Each row is a point. Each copy is the shape, with its points in the same order, stretched, turned, moved and blurred by noise. Is it also mirrored, or only turned?

Shape, 9 rows:
[[ 2.15 -2.34 -0.41]
 [-0.18 -1.67 -1.50]
 [ 0.39  2.11  0.37]
 [ 0.59  1.06  1.75]
 [ 0.56 -1.81 -1.83]
 [ 0.58  0.82  1.45]
 [-0.02  2.26  1.06]
 [ 1.07  0.97  0.32]
 [ 2.53 -1.83 -3.17]]
Copy 1 (9 x 3):
[[ 3.14 -0.36  3.01]
 [ 0.78 -1.45  1.93]
 [ 0.07  1.01 -1.60]
 [ 0.32  1.32 -0.07]
 [ 1.25 -1.70  2.28]
 [ 0.48  1.21  0.21]
 [-0.76  0.93 -1.47]
 [ 0.81  0.61 -0.39]
 [ 3.35 -2.22  1.44]]
Copy 1 is: only turned
Copy 2 (9 x 3):
[[ 0.27 -3.52 -1.55]
 [-1.37 -1.23 -0.21]
 [ 1.62  1.26 -0.67]
 [ 1.74  0.92 -2.40]
 [-1.08 -2.14 -0.02]
 [ 1.69  0.52 -2.09]
 [ 1.65  1.57 -1.23]
 [ 1.70 -0.04 -1.03]
 [-0.50 -4.01  1.01]]
Copy 2 is: mirrored
Copy 3 (9 x 3):
[[ 1.38  3.00  2.32]
 [ 0.39  1.93 -0.44]
 [-0.17 -2.88  1.15]
 [-1.40 -1.52  2.12]
 [ 0.71  2.05 -0.22]
 [-1.20 -1.45  1.85]
 [-0.82 -3.00  0.65]
 [ 0.25 -1.42  1.37]
 [ 3.70  2.58  1.07]]
Copy 3 is: mirrored
Copy 4:
[[ 2.05  0.16 -2.66]
 [-0.01 -0.31 -2.44]
 [ 0.70  0.36  1.36]
 [ 1.73 -0.96  1.02]
 [ 0.32  0.41 -2.54]
 [ 1.58 -0.86  0.68]
 [ 0.76 -0.34  1.85]
 [ 1.34  0.29  0.36]
 [ 0.92  2.64 -3.31]]
Copy 4 is: only turned

Shape (7 x 4):
[[-0.49 -0.40  0.26 -0.53]
 [ 0.13 -1.40  1.80  0.84]
 [ 0.32 -2.60  0.65  2.19]
 [ 0.56  0.47 -1.13  1.86]
 [-1.47  1.83 -3.24 -0.40]
 [-1.06  0.89  2.84 -0.34]
 [ 0.07  0.84  1.26 -1.88]]
Copy 1 (7 x 4):
[[-0.57  0.73  0.38  0.19]
 [ 0.15  1.82  2.03  1.74]
 [ 0.31  0.31  2.84  1.51]
 [ 1.43 -0.27  0.66 -0.57]
 [-0.18 -1.92 -2.47 -2.01]
 [ 0.24  2.61 -0.17  1.53]
 [-0.57  2.31 -0.23 -0.14]]
Copy 1 is: only turned
Copy 2:
[[ 0.04 -0.05  1.08  0.25]
 [-1.17  0.43  3.12 -0.10]
 [-1.76 -1.42  3.82  0.52]
 [-2.39 -1.92 -0.44  1.05]
 [ 0.15 -1.82 -2.73  2.75]
 [-0.70  2.78  1.30  0.19]
 [ 1.01  1.29  0.20 -1.12]]
Copy 2 is: mirrored
Copy 3:
[[ 0.61 -1.29  0.39  1.34]
 [ 2.48  0.75  1.77  2.05]
 [ 0.96  1.58  4.11  1.68]
 [-1.29  1.35  0.43 -0.21]
 [-3.64 -1.89 -1.54  0.77]
 [ 3.23  0.23 -1.58  3.10]
 [ 2.21 -1.96 -1.45  1.02]]
Copy 3 is: mirrored
Copy 4:
[[ 0.70 -1.55  0.59  0.26]
 [-1.35 -2.77  1.20  1.05]
 [-2.69 -2.34 -0.62  0.13]
 [ 0.16  0.77 -0.38  1.28]
 [ 3.47  2.08 -0.55 -0.73]
 [ 0.01 -1.90  3.34  1.32]
 [ 1.83 -1.94  1.71  1.44]]
Copy 4 is: only turned

Shape, 14 rows:
[[ 2.37  1.68 -0.73  1.90  1.11  2.86 -0.70 -1.15]
 [-0.81 -1.01 -0.13 -3.37  1.66 -2.41 -2.62 -0.09]
 [ 1.12 -1.02 -1.78 -0.77 -2.70 -1.82  0.00  0.65]
 [-0.87  0.72  0.38 -0.94 -1.40  0.01  1.17  1.20]
 [ 1.21 -2.62  1.41 -1.48 -1.21  0.45  0.28  1.12]
 [-0.76 -2.77 -1.91  1.13 -4.09  0.44 -0.68 -0.32]
 [ 0.59 -1.65 -0.02 -1.69 -1.56  2.95  0.73 -3.10]
 [-1.38 -2.78 -1.76  0.45 -1.47  1.61  0.57 -0.87]
 [ 0.54  0.52 -2.74 -0.64  0.27  0.75  0.86 -0.30]
 [-1.25  1.13  1.97 -1.25 -0.41 -1.36  0.42 -1.92]
 [ 0.73 -0.33 -2.62  1.72  1.06  0.50 -0.03 -2.38]
 [-1.32  1.11 -2.38 -0.28  0.47  1.42  2.17  0.03]
 [-2.33  1.18 -4.66 -0.83 -0.64 -1.17  0.68  0.97]
 [ 2.66  0.17 -1.42  0.63 -0.57 -0.22 -0.43 -0.93]]
Copy 1:
[[ 1.37  0.37  1.52 -2.36  4.13  0.96 -0.20  1.78]
 [-1.54 -2.76  1.01  2.37 -1.39 -2.78 -3.10 -0.95]
 [-0.12 -2.14 -1.66  0.92 -0.84  2.14 -0.47 -0.47]
 [-0.57  0.59 -0.76  0.32 -1.44  0.06 -1.37  1.69]
 [ 0.48 -2.59  1.21  0.65 -1.97 -0.09  1.01  1.60]
 [-2.04 -0.85 -0.48  1.90 -0.13  3.79  2.33 -0.81]
 [-2.17 -1.81  0.79 -3.18 -0.39  0.78  1.10  0.17]
 [-3.18 -1.00 -0.65  0.93  0.96  1.22  2.16  0.65]
 [-1.67 -1.34 -1.47 -0.95  2.14  0.71 -1.27  1.41]
 [-0.04  1.17 -0.73 -0.94 -2.24 -2.35 -1.52 -0.95]
 [-0.97 -0.76 -1.42 -0.83  4.00  0.08  0.88 -0.07]
 [-2.84  0.45 -2.18 -0.81  1.98 -0.07 -1.33  2.51]
 [-4.20 -0.11 -3.45  1.75  1.60  1.28 -3.00  0.76]
 [ 1.32 -1.52 -0.55 -1.13  1.87  1.35 -0.11 -0.01]]
Copy 1 is: only turned
Copy 2 (14 x 8):
[[ 0.59  2.73  1.31  1.93  0.86 -0.59  0.72 -2.77]
 [ 2.02 -1.64 -3.72 -1.58  1.58  2.74 -1.98 -1.29]
 [ 3.15 -0.09 -0.87 -0.01  0.53 -1.78 -2.12  1.04]
 [ 0.44  0.11 -0.59 -1.84 -0.54  0.51 -0.37  1.13]
 [ 2.47 -1.36  0.05 -0.89  2.03 -0.07  0.73  0.83]
 [ 2.87 -0.10 -1.06  2.48 -0.61 -1.07  0.28  2.43]
 [ 2.29 -1.86 -0.36  0.56  0.06 -2.25  2.79 -1.57]
 [ 1.57 -0.21 -2.25  1.77  0.01 -0.76  1.61  1.41]
 [ 1.16  1.43 -1.86 -0.31  0.81 -1.59 -0.04 -0.74]
 [-0.84 -2.31 -0.64 -0.76 -0.85  0.89 -1.33 -0.80]
 [ 0.41  0.93 -1.42  3.09  1.31 -1.73 -0.47 -1.78]
 [-0.81  1.71 -2.75 -0.73 -0.23 -0.65  1.01  0.30]
 [ 0.88  2.02 -4.62 -1.00 -1.34 -0.47 -1.60  1.13]
 [ 2.00  0.69  0.44  1.37  1.25 -1.84 -1.14 -1.52]]
Copy 2 is: only turned
Copy 3, 14 rows:
[[-0.27 -0.57  1.72  2.95 -0.81  1.82  0.78  0.29]
 [-0.72 -1.28 -1.51 -1.92  1.21 -0.52 -1.06  3.12]
 [ 2.45 -1.26 -1.92 -0.15 -1.49  0.01 -0.16  2.50]
 [ 1.33  1.38 -0.41 -0.66 -0.71  0.85 -0.02  0.21]
 [ 2.04 -1.33 -1.09 -0.76  0.74 -0.13  1.83 -0.11]
 [ 2.06 -2.98 -0.99 -1.78 -3.63  0.78  0.21  0.48]
 [ 1.64 -2.38  3.29 -2.08 -0.82  0.16  2.55  0.54]
 [ 0.38 -1.77  0.27 -2.09 -3.00  0.58  2.12 -0.05]
 [ 0.40  0.09  0.07  0.47 -1.42  1.73  1.73  2.00]
 [ 0.19  1.08  2.26 -1.41 -0.63 -1.94 -2.11  0.99]
 [-0.96 -0.95  1.31  0.83 -2.79 -0.20  0.92  1.81]
 [-0.51  1.73  0.63 -0.17 -2.13  1.76  2.00  0.76]
 [-0.18  1.07 -1.93 -1.06 -2.83  2.06 -0.08  3.00]
 [ 1.25 -1.27  0.12  1.92 -1.02  0.09  0.18  2.22]]
Copy 3 is: mirrored
Copy 4:
[[ 1.61  0.30 -2.72  3.23  0.17  0.50 -0.85 -1.50]
 [-2.30 -1.98 -1.03 -3.87  3.23  0.49 -2.90  1.34]
 [-1.88 -1.99 -0.84 -1.09 -2.41 -1.01 -2.24  0.99]
 [-0.54 -0.63 -0.21 -0.72 -0.94  0.90  0.32  0.87]
 [ 1.25 -1.97  0.88 -2.03 -0.58 -1.64 -0.63  0.42]
 [-3.45 -2.07  1.21  0.84 -3.74 -1.34 -1.84 -2.63]
 [-0.60 -0.58 -2.48 -0.87 -0.96 -2.02  0.82 -3.21]
 [-2.37 -2.57 -0.18  0.74 -1.33 -1.42  0.62 -2.19]
 [-1.39 -1.69 -3.04  0.56 -0.40  0.69 -0.35 -0.04]
 [-2.22  2.10 -0.23 -2.00  0.70 -0.86 -1.17  0.32]
 [-2.58 -0.93 -2.44  3.08  0.44 -1.08 -1.03 -0.90]
 [-1.91 -1.19 -2.78  1.39  0.03  1.43  1.98  0.57]
 [-4.62 -2.44 -2.63  0.40 -1.08  2.19 -0.20  0.94]
 [-0.47 -0.33 -2.30  0.94 -0.88 -1.11 -2.32 -0.11]]
Copy 4 is: only turned

Shape, 13 rows:
[[-0.78 -1.05  1.13 -0.09 -1.61  0.08  1.96  0.48  0.22]
 [-1.22 -4.48  1.25  0.42  1.96  0.91 -0.42 -0.09  2.26]
 [ 2.15 -0.59  0.39 -4.39 -2.86  0.29 -0.63 -0.81 -0.03]
 [ 2.12 -0.41 -1.63 -0.02  1.93 -0.54  2.31 -0.41 -1.25]
 [-1.03 -1.17  1.73  0.27 -5.18  1.40 -0.53  1.62  1.90]
 [-0.86 -0.19  0.50  0.32 -0.36 -1.71 -0.78 -1.21  1.15]
 [-0.39 -0.99  1.11 -4.77  2.00  1.20  1.01 -0.90 -0.46]
 [-0.07  0.83 -0.02 -0.22  1.86 -1.47  0.98 -0.56 -0.89]
 [-1.79 -0.71 -1.08 -0.13  0.74  0.73  2.49 -1.18  1.10]
 [-1.19 -0.19 -1.49 -3.17  1.79 -0.59 -0.68 -0.72 -0.27]
 [-1.20 -0.09  1.12  0.71 -1.87  1.73 -0.38 -0.90 -0.44]
 [-0.51 -2.07 -1.28 -1.27 -0.80  0.68 -0.25  2.94  1.92]
 [ 0.83  0.86  1.87  0.45 -0.85  0.55 -0.56 -0.75  1.97]]
Copy 1 (13 x 9):
[[ 0.81  2.11 -0.66 -1.04 -1.24  1.24 -0.16  0.85  0.88]
 [ 1.79 -1.58 -0.57 -0.34  0.39  0.96  2.16  3.95  1.04]
 [-2.28  1.42  0.29 -3.01  1.99 -0.86 -1.74 -1.32 -0.88]
 [ 3.26  1.61  2.51 -0.01  1.68 -0.05  0.02  0.61 -1.13]
 [-2.47  1.01 -3.22 -2.46 -2.96  1.65 -1.39  0.67 -0.50]
 [-0.86 -0.98  2.17 -0.22  0.06  0.23 -0.33  0.41  0.08]
 [ 1.09  1.43  0.14 -0.34  1.74 -1.86  1.61  1.24  1.42]
 [ 1.43  0.48  2.36  1.25  0.62 -0.52  0.11 -0.23  0.34]
 [ 1.64  0.85  1.56 -0.57 -1.51 -0.79  1.42  2.20  0.01]
 [ 0.58 -1.28  1.75 -0.12  0.60 -2.35  1.39 -0.21  0.55]
 [-1.90  1.00 -0.59  0.08 -1.09  1.07  1.18  0.34 -1.20]
 [ 1.73 -1.35 -1.76 -1.82 -1.55 -0.97 -1.11  0.78 -0.59]
 [-2.06  0.57  0.41 -0.07  0.28  0.07 -1.93  1.36 -0.97]]
Copy 1 is: mirrored
Copy 2, 13 rows:
[[-1.29 -0.90 -1.04  0.34  2.22 -0.38 -0.30  0.25 -0.02]
 [-2.22 -0.95  1.85 -2.25 -0.60 -1.57 -3.27 -0.77  1.78]
 [ 0.61 -2.74  2.86 -2.06  1.67  0.00 -0.72  1.32 -5.25]
 [-1.11  2.81  0.54  0.01 -2.14 -3.37 -0.56  0.26 -1.97]
 [-1.44 -4.79 -0.55  0.55  4.08  0.72  1.01 -1.93 -0.10]
 [ 1.03 -1.31 -0.26 -0.88  0.46 -0.09  0.21  0.63  1.81]
 [ 0.19  0.11  2.37 -2.31  0.56  1.45 -4.17  2.08 -4.36]
 [ 1.14  1.38 -0.64  0.47 -0.58 -0.88 -0.73  1.27  0.09]
 [-1.30  1.05 -0.32 -1.02  0.10  1.05 -0.07 -0.04  0.43]
 [ 0.28 -0.86  1.30 -1.16 -1.25  1.90 -1.63  2.54 -1.62]
 [ 0.50 -2.10 -1.39 -0.17  2.01  0.67 -0.78 -1.63 -1.29]
 [-2.63 -2.56  1.81  0.78  0.67  0.01 -0.30  0.21 -0.29]
 [ 1.56 -0.35  1.17  0.00  1.34 -0.38 -0.42 -1.20  0.09]]
Copy 2 is: mirrored
Copy 3:
[[-2.51 -2.02  0.63  0.83 -0.06 -1.98  1.19 -1.67  1.11]
 [-0.03 -4.99  0.53 -3.50 -1.91  1.73  2.05 -2.03  1.32]
 [-1.45 -5.07  0.81  1.08  0.50 -1.06 -3.88  1.70 -1.37]
 [ 0.35 -0.55 -3.38 -2.05  1.65 -1.44  1.33  1.51 -0.20]
 [-4.45 -4.45  2.92  4.47 -3.07 -1.34  0.01 -2.20  0.27]
 [-0.13 -0.37  1.63 -0.37 -0.22  0.56  0.50 -1.63 -0.10]
 [ 0.10 -3.43  0.75 -3.84  0.80 -1.49 -2.31  1.80  2.50]
 [ 0.09  1.38 -0.25 -2.27  1.37 -0.53  0.63  0.46  0.89]
 [ 1.05 -1.16 -0.60 -0.70 -0.52 -3.01  1.79 -0.59  1.88]
 [ 1.51 -1.10  0.58 -1.19  1.35  0.56 -1.56  1.45  2.34]
 [-1.70 -0.93  0.30  0.76 -2.52 -1.37 -2.06 -1.32  1.20]
 [-1.78 -4.93  1.33  2.08 -0.87  0.45  1.72  0.76  1.10]
 [-1.04 -1.31  2.01 -0.76 -2.31 -1.65 -0.03  0.21 -1.41]]
Copy 3 is: only turned
